Each row of a before or after table is a point. One or more steps were done to the points. Then noise was added and the rows were shuffled. The steps act on columns, c1 being the first. Write out the steps. A step turns or swaps two columns, mirrors them in a line or flattens them onto one, adds a multiple of one to another, or multiplies or shifts one. Angles are multiples of 10 degrees, from the lower column toward the higher: turns from -170 to 170, lines from 10 to 170 but not 90. Use the fewest steps. Two steps may share a column if one is a turn and the other turns, adds or multiplies; they go together, in the order done. Otherwise the lowest column goes first.

Before:
[[-0.37  0.30]
 [-0.36  0.03]
 [-0.08 -0.22]
 [-0.18  0.35]
 [ 0.18 -0.36]
 [ 0.43  0.16]
 [-0.38  0.81]
 [ 0.18 -0.18]
 [-0.38  0.17]]
After:
[[-0.12 -0.55]
 [-0.61  0.06]
 [-0.70  0.26]
 [-0.64  1.32]
 [-0.46  0.55]
 [-0.70  0.43]
 [-0.45 -0.31]
 [ 0.11  0.25]
 [-0.14 -0.28]]
Steps: shift c1 by -0.30; multiply c2 by 1.6

Before, 13 rows:
[[-0.42  0.01 -0.38 -0.59 -0.54  0.69  0.27 -0.09]
 [-0.14 -0.62  0.39  0.23 -0.31 -0.18 -0.16  0.29]
 [ 0.17 -0.52  0.42 -0.75 -0.49 -0.03 -0.09 -0.34]
 [-0.48 -0.14 -0.29 -0.50 -0.77 -0.17  0.32 -0.80]
 [-0.01  0.05 -0.36 -0.03 -0.12  0.05 -0.49  0.27]
 [ 0.54 -0.95  0.27 -0.59 -0.39 -0.25  0.26 -0.43]
 [-0.08  0.03 -0.33 -0.68 -0.23 -0.25 -0.05  0.24]
 [-0.12 -0.62 -0.26 -0.23 -0.24  0.02  0.33 -0.51]
 [ 0.46  0.07 -0.13  0.13 -0.10  0.69 -0.07 -0.36]
 [ 0.37 -0.10 -0.64 -0.20 -0.24  0.24 -0.81 -0.36]
 [ 0.47 -0.25  0.28  0.06  0.36  0.14 -0.16  0.24]
 [ 0.60 -0.38 -0.28 -0.58 -0.15  0.60 -0.35  0.13]
 [-0.35  0.09  0.36 -0.60  0.34  0.22 -0.35 -0.84]]
After (13 x 8):
[[-0.32  0.11  0.37 -0.68  0.53  0.22 -0.34 -0.83]
 [ 0.47  0.07 -0.11 -0.04 -0.15  0.68 -0.05 -0.37]
 [ 0.43 -0.26  0.27  0.23  0.31  0.17 -0.16  0.21]
 [-0.44 -0.12 -0.29 -0.98 -0.57 -0.15  0.30 -0.81]
 [-0.45 -0.03 -0.41 -0.78 -0.32  0.67  0.28 -0.09]
 [-0.13 -0.65 -0.22 -0.47 -0.18  0.05  0.31 -0.51]
 [ 0.57 -0.97  0.30 -0.78 -0.17 -0.22  0.27 -0.44]
 [-0.04  0.08 -0.36 -0.01 -0.13  0.03 -0.45  0.25]
 [-0.06  0.07 -0.35 -0.61 -0.03 -0.22 -0.05  0.25]
 [ 0.35 -0.07 -0.65 -0.39 -0.18  0.28 -0.81 -0.36]
 [ 0.16 -0.55  0.47 -0.98 -0.20 -0.04 -0.11 -0.35]
 [ 0.60 -0.38 -0.34 -0.54  0.08  0.64 -0.36  0.13]
 [-0.14 -0.63  0.38  0.18 -0.43 -0.20 -0.13  0.32]]
Steps: turn c4 and c5 by -20 degrees; add 0.3 times c8 to c4

Before (8 x 12):
[[-0.01 -0.10 -0.17  0.62 -0.13  0.02 -0.21  0.09 -0.21 -0.53 -0.39  0.54]
 [ 0.69  0.69 -0.12  0.34 -0.17 -0.44 -0.41  0.22 -0.34 -0.25 -0.87  0.27]
 [-0.33 -0.56  0.15 -0.16  0.53  0.10 -0.21 -0.57 -0.01 -0.60  0.48  0.24]
 [ 0.23 -0.61  0.24  0.00 -0.17  0.42 -0.30  1.09 -0.40  0.55  0.22 -0.18]
 [ 0.02 -0.58  0.36 -0.28 -0.36 -0.08 -0.17  0.95 -0.19  0.75 -0.20  0.30]
 [-0.35 -0.10 -0.52  0.16  0.39  0.10 -0.48 -1.00  0.20 -0.18  0.06  0.12]
 [-0.27 -0.54 -0.31 -0.48  0.09  0.52 -0.18 -0.62 -0.09 -0.28 -0.02  0.01]
 [-0.02 -0.15  0.11  0.59 -0.03 -0.36 -0.19  0.03  0.23 -0.81 -0.52 -0.13]]
After, 8 rows:
[[ 0.71  1.27 -0.13  0.17 -0.18 -0.29  0.50 -0.39  0.20 -0.24 -0.93  0.27]
 [-0.01  0.53 -0.16 -0.12 -0.13  0.12  0.62 -0.17  0.12 -0.53 -0.38  0.57]
 [-0.28  0.05 -0.31  0.38  0.07  0.51 -0.31  0.48  0.39 -0.26  0.07  0.02]
 [ 0.02  0.03  0.37  0.27 -0.36 -0.04 -0.15 -0.92 -0.32  0.77 -0.20  0.28]
 [ 0.24 -0.01  0.24  0.25 -0.14  0.39  0.13 -1.16 -0.22  0.55  0.30 -0.18]
 [-0.33  0.03  0.12  0.25  0.53  0.01 -0.03  0.49  0.31 -0.58  0.50  0.24]
 [-0.02  0.45  0.12 -0.12 -0.03 -0.29  0.61  0.10 -0.21 -0.83 -0.56 -0.13]
 [-0.35  0.50 -0.53  0.35  0.41  0.08  0.40  0.96  0.34 -0.17  0.06  0.10]]
Steps: shift c2 by 0.60; turn c4 and c7 by 120 degrees; turn c6 and c11 by 10 degrees; turn c8 and c9 by -150 degrees

Before, 9 rows:
[[-0.01 -0.01 -0.14 -0.09  0.30 -0.84  0.31 -0.04 -0.65  0.49  0.43  0.76
  -0.09  0.93 -0.15 -0.17 -0.34 -0.27 -0.47 -0.56]
 [-0.01 -0.19  0.18 -0.06 -0.47 -0.49 -0.18  0.45 -0.52 -0.23 -0.02 -0.13
   0.44 -0.21  0.74 -0.13  0.04  0.47 -0.24  0.14]
 [-0.71  0.00  0.62  0.60  0.67 -0.58  0.51 -0.12  0.21  0.12 -0.46 -0.48
   0.37  0.07  0.23  0.09  0.51 -0.56 -0.02  0.25]
 [ 0.20  0.75 -0.71  0.59 -0.38 -0.26 -0.03  0.58 -0.28  0.21 -0.22  0.53
  -0.57 -0.25  0.08  0.07  0.35 -0.43  0.08  0.02]
 [ 0.14  0.02 -0.63 -0.04 -0.62  0.35 -0.27 -0.20  0.30  0.37 -0.07 -0.57
   0.55  0.75 -0.06 -0.15  0.78 -0.04 -0.27  0.10]
 [ 0.41 -0.37  0.25  0.64  0.66 -0.32 -0.18  0.60  0.02  0.14 -0.25 -0.59
   0.47  0.72  0.12  0.09 -0.19 -0.15  0.46 -0.21]
 [ 0.03  0.00 -0.37 -0.45 -0.30  0.33  0.63  0.69  0.36  0.21  0.47 -0.28
   0.45  0.47  0.73  0.38 -0.37 -0.55 -0.43  0.02]
 [ 0.11  0.43  0.59  0.75  0.51  0.30  0.03 -0.15  0.13 -0.34  0.49  0.35
  -0.14 -0.26 -0.24 -0.24 -0.18  0.32  0.37 -0.39]
 [-0.38 -0.04  0.21 -0.34 -0.14  0.48 -0.19  0.11  0.32  0.35 -0.38  0.00
   0.46  0.72  0.79  0.71 -0.18 -0.13  0.24  0.42]]
After:
[[-0.41  0.08 -0.07 -0.36  0.22  0.48 -0.03  0.31  0.08  0.36 -0.40 -0.22
   0.45  0.68  0.80  0.73  0.19 -0.20 -0.15  0.46]
 [ 0.06  0.04 -0.59 -0.47 -0.42  0.36  0.30  0.37  0.64  0.19  0.46  0.66
   0.46  0.45  0.71  0.34  0.36  0.21 -0.34 -0.02]
 [ 0.00  0.18  0.52 -0.09 -0.24 -0.48  0.17 -0.51  0.42 -0.21 -0.03 -0.20
   0.46 -0.21  0.72 -0.12 -0.09  0.01 -0.47  0.12]
 [ 0.20 -0.82 -0.67  0.59  0.06 -0.25 -0.52 -0.30  0.60  0.23 -0.22  0.00
  -0.57 -0.23  0.06  0.08 -0.20  0.55 -0.35  0.03]
 [ 0.38  0.38 -0.04  0.65  0.50 -0.31  0.60  0.05  0.58  0.16 -0.23 -0.21
   0.47  0.70  0.11  0.06  0.11 -0.33  0.66 -0.20]
 [-0.69 -0.08 -0.34  0.58 -0.03 -0.60  0.46  0.19 -0.09  0.10 -0.47  0.46
   0.33  0.04  0.24  0.09 -0.46 -0.78  0.67  0.29]
 [ 0.07 -0.38  0.51  0.78  0.38  0.30 -0.34  0.12 -0.13 -0.39  0.48  0.02
  -0.14 -0.27 -0.23 -0.26  0.26 -0.42  0.50 -0.37]
 [ 0.15 -0.10 -0.29 -0.02 -0.32  0.36  0.56  0.26 -0.18  0.37 -0.10 -0.24
   0.54  0.79 -0.08 -0.15 -0.74  0.57 -0.63  0.14]
 [ 0.01  0.03 -0.31 -0.10 -0.44 -0.86 -0.78 -0.65 -0.04  0.48  0.44  0.34
  -0.10  0.96 -0.13 -0.13  0.39  0.03  0.28 -0.55]]
Steps: turn c2 and c17 by 170 degrees; turn c3 and c18 by -70 degrees; swap c5 and c19; turn c7 and c12 by 90 degrees; swap c8 and c9
